Each point is reached from the start by the listed moves, each made 0, 1 or 2 times, or once backwards (-1), plus a little noise. Is the number of moves made odd or even? Then give how often each move was made.
In the rows, 100 means zero.

Moves:
(1): | 130 |  92 |
(2): | 105 | 118 |
Start: |  79 | 116 |
Points:
|  88 | 152 | => even (0, 2)
|  74 | 100 | => odd (0, -1)
| 105 |  92 | => even (1, -1)
|  60 | 158 | => odd (-1, 2)

Moves:
(1): | 109 |  82 | 120 | 102 |  95 |  91 | 129 |
(2): | 108 | 117 |  84 |  72 |  84 |  94 | 107 |
(3): | 117 | 110 |  88 | 110 | 115 | 104 | 110 |
(4): | 114 | 110 | 115 | 118 |  71 |  96 |  89 |
Start: |  96 |  93 | 108 | 108 |  99 |  99 | 105 |
Points:
| 170 | 105 | 126 | 122 |  75 |  79 | 179 | => even (2, 1, 2, 1)
| 146 |  89 | 137 | 176 | 111 | 101 | 135 | => odd (1, -1, 2, 1)
| 156 |  94 | 110 | 103 | 105 |  83 | 191 | => odd (2, 1, 2, 0)

Moves:
(1): | 101 | 108 | 101 | 113 |  99 |  94 | 101 |  99 |  76 |  99 |
(2): |  87 |  93 |  99 | 112 | 115 | 123 | 107 |  98 |  90 | 103 |
(3): |  95 |  96 | 102 |  93 |  91 | 107 |  94 |  96 |  85 |  98 |
(4): |  84 |  96 | 114 |  99 |  98 | 102 | 110 | 109 |  98 |  92 |
(5): | 115 |  95 | 111 |  94 | 101 |  92 | 103 |  95 | 103 | 112 |
(6): | 102 | 101 |  93 | 102 |  89 |  87 | 101 |  90 | 101 |  97 |
(7): |  85 |  90 | 110 | 101 | 115 | 101 |  91 |  98 |  70 |  92 |
(8): | 108 |  90 |  97 | 113 | 106 | 112 | 103 |  97 |  85 |  86 |
Start: | 115 | 102 | 118 | 100 | 109 | 100 |  96 | 102 |  97 | 103 |
Points:
|  65 |  98 | 137 | 125 |  75 | 106 | 117 |  88 |   5 |  77 | => odd (2, 1, 2, 2, 0, 2, 0, 0)
|  42 |  95 | 128 | 139 | 171 | 128 |  92 | 104 |  19 |  96 | => even (1, 2, -1, 0, -1, 0, 2, -1)
|  94 | 100 | 169 |  76 | 107 |  57 | 106 | 122 | 105 | 105 | => odd (0, -1, -1, 2, 1, 0, 1, -1)
|  91 | 103 | 114 | 170 | 105 | 135 | 138 | 106 |  30 |  52 | => even (2, 1, 0, 2, -1, 1, -1, 2)
| 146 |  90 |  94 | 135 | 104 | 110 |  89 |  74 |  32 |  78 | => even (1, 0, 1, -1, 0, 1, 0, 2)

Moves:
(1): |  99 |  84 |  92 | 120 |  99 |  92 | 106 |  97 | 101 | 101 | 102 | 102 |
(2): | 104 | 111 | 107 |  97 |  94 |  94 | 101 | 102 | 104 |  98 |  85 | 101 |
(3): |  97 |  93 | 105 |  97 |  97 | 105 |  90 | 100 | 107 | 101 | 108 | 110 |
(4): | 107 |  95 | 101 |  99 | 106 |  97 |  95 | 106 | 104 | 101 |  98 | 107 |
(5): | 108 | 101 |  96 |  99 | 100 | 103 | 104 |  95 | 103 |  99 |  94 |  92 |
(6): |  95 | 109 |  97 | 111 | 109 | 101 | 103 |  89 | 101 | 113 | 101 |  96 |
(7): |  87 | 105 | 102 |  96 | 113 |  97 | 108 |  90 | 107 |  99 | 106 |  96 |
(8): |  98 | 109 |  91 | 113 |  98 |  95 | 103 | 104 | 110 | 102 |  99 |  93 |
(9): | 101 |  91 |  82 | 100 |  96 |  89 |  94 |  99 |  94 | 100 |  87 | 101 |
Start: |  96 | 107 | 103 | 116 | 101 | 101 |  95 |  97 |  99 |  96 |  99 |  97 |
Points:
|  65 | 134 | 107 | 105 | 105 |  72 | 106 |  80 | 110 |  90 |  75 |  94 | => odd (0, 2, 0, -1, -1, 0, 2, 0, 1)
| 112 |  66 |  79 |  91 |  92 |  80 |  71 | 108 |  81 |  82 |  71 | 116 | => odd (0, 0, 0, 1, 0, -1, 0, -1, 2)
| 112 | 101 |  32 | 195 |  90 |  55 | 111 |  78 |  93 | 123 |  41 |  75 | => odd (2, 1, -1, 0, 1, 2, -1, 1, 2)

Moves:
(1): |  99 | 106 | 110 |  91 |  88 | 109 | 109 |  94 | 103 |  92 | 113 | 105 |  89 | 108 |
(2): |  96 |  92 |  89 | 102 |  99 | 105 | 102 |  90 | 102 |  88 | 100 | 106 |  98 |  94 |
(3): |  94 |  97 |  89 |  95 | 100 |  98 |  99 |  90 |  93 |  99 |  97 |  99 | 100 |  87 |
(4): |  92 | 107 |  97 | 103 | 102 |  99 |  92 |  99 |  94 | 101 | 101 |  93 | 115 | 100 |
(5): |  94 |  97 | 115 |  87 |  89 | 116 | 107 | 100 |  91 |  85 | 103 | 100 | 112 |  99 |
(6): |  98 |  98 |  93 |  99 | 115 |  97 |  98 |  95 | 102 | 108 |  99 | 109 |  88 |  73 |
(7): | 101 |  90 | 103 | 113 |  97 |  93 | 106 |  99 | 100 | 105 |  97 | 108 | 109 | 114 |
(8): | 104 |  97 | 108 | 101 |  99 |  99 |  99 |  99 |  99 | 100 | 104 |  94 | 101 | 101 |
(9): |  92 | 110 |  79 | 106 |  91 | 100 | 100 | 103 | 112 | 101 | 109 | 103 |  84 |  99 |
(10): | 105 | 126 | 101 |  99 |  92 |  99 |  93 | 109 |  96 | 102 |  98 |  92 | 100 |  97 |
(11): | 109 |  97 | 106 |  99 |  95 |  98 |  94 |  98 | 106 | 114 | 102 | 105 | 105 | 107 |
(12): |  95 |  94 | 103 | 101 |  96 | 102 |  99 |  94 | 100 | 100 |  89 | 105 |  99 | 101 |
Start: | 107 |  95 |  98 |  95 | 109 |  99 | 100 | 103 |  99 |  98 | 107 | 102 | 103 | 105 |
Points:
| 105 | 114 | 153 |  64 |  55 | 124 |  85 |  74 |  51 |  85 | 119 |  84 | 180 | 104 | => even (1, 1, 2, 2, 2, 0, 1, 2, -1, 2, 2, 0)
| 123 |  72 |  49 | 147 | 124 |  56 |  85 |  98 | 133 | 157 | 109 | 137 | 101 | 105 | => even (-1, 1, 0, 0, -1, 1, 2, 0, 1, 0, 2, -1)
|  92 | 137 |  70 |  60 |  97 | 111 |  87 |  90 |  87 |  94 | 103 | 103 |  51 |   5 | => even (0, 0, 2, -1, 1, 2, -1, 1, 1, 2, 0, 1)

Moves:
(1): | 110 |  81 | 113 | 108 | 103 | 106 | 121 | 107 |  91 | 108 |  97 | 100 | 103 | 101 |
(2): |  92 |  99 |  99 |  98 | 100 |  91 | 108 | 114 | 101 |  99 | 108 |  91 | 103 | 106 |
(3): |  93 |  93 |  98 | 121 |  98 |  92 | 103 | 109 |  86 |  92 |  90 |  95 | 113 | 101 |
(4): |  92 |  95 | 102 | 102 | 103 | 104 |  92 | 100 |  93 |  98 |  99 |  99 | 108 | 108 |
(5): |  96 |  98 |  83 | 103 | 106 | 109 |  98 |  99 | 104 | 107 | 110 | 100 |  94 | 106 |
(6): | 110 | 105 | 108 | 102 |  97 | 106 |  99 | 104 |  96 | 107 | 102 |  89 | 106 |  96 |
(7): |  89 | 103 | 101 |  99 | 100 | 101 |  96 |  97 | 103 |  94 | 100 |  96 |  97 |  92 |
(8): | 100 |  99 | 103 |  89 |  91 | 103 | 110 | 107 |  93 | 103 | 104 | 106 | 101 |  86 |
(9): | 109 | 105 | 106 |  84 |  90 |  89 | 107 |  94 |  97 | 118 | 105 |  95 | 101 |  90 |
(10): | 109 |  91 |  93 |  90 | 102 | 111 | 113 |  86 | 102 |  95 | 104 |  96 | 109 | 106 |
(11): |  95 | 102 |  95 |  94 | 114 | 108 | 114 | 100 | 105 | 110 | 104 | 108 | 105 |  98 |
(12): | 112 |  95 | 102 |  90 | 115 |  94 | 109 |  99 | 117 | 103 | 115 |  98 | 102 |  99 |
(13): | 101 | 105 | 105 | 105 | 105 | 104 | 105 |  95 |  98 |  97 | 109 | 103 |  97 | 105 |
(14): | 106 | 109 | 103 |  89 | 107 |  97 |  93 |  97 | 101 | 108 | 101 | 102 |  83 |  92 |
Start: |  91 |  99 | 103 |  98 | 102 | 105 |  96 |  98 | 101 | 102 | 104 |  96 | 103 | 105 |
Points:
| 101 |  75 |  99 | 119 | 170 |  97 | 146 | 116 | 126 |  92 | 154 | 104 |  82 | 122 | => even (1, 1, 1, -1, 1, -1, 0, 0, -1, 0, 0, 2, 2, 1)
|  58 |  23 |  72 | 138 | 147 | 171 | 195 | 106 |  74 |  81 | 141 | 104 | 146 | 152 | => odd (2, 1, 1, 1, 2, -1, 1, 1, -1, 2, 1, 0, 2, -1)
| 103 | 121 |  94 | 103 |  71 | 100 | 139 | 114 |  60 | 149 | 141 |  85 | 102 |  99 | => odd (0, 1, 1, -1, 2, 1, -1, 1, 2, 0, 0, -1, 2, 0)
| 114 | 125 | 123 |   7 |  66 |  51 | 105 | 102 | 121 | 148 | 128 | 117 |  90 |  50 | => even (-1, 0, -1, 0, -1, -1, -1, 2, 2, -1, 0, 1, -1, 0)
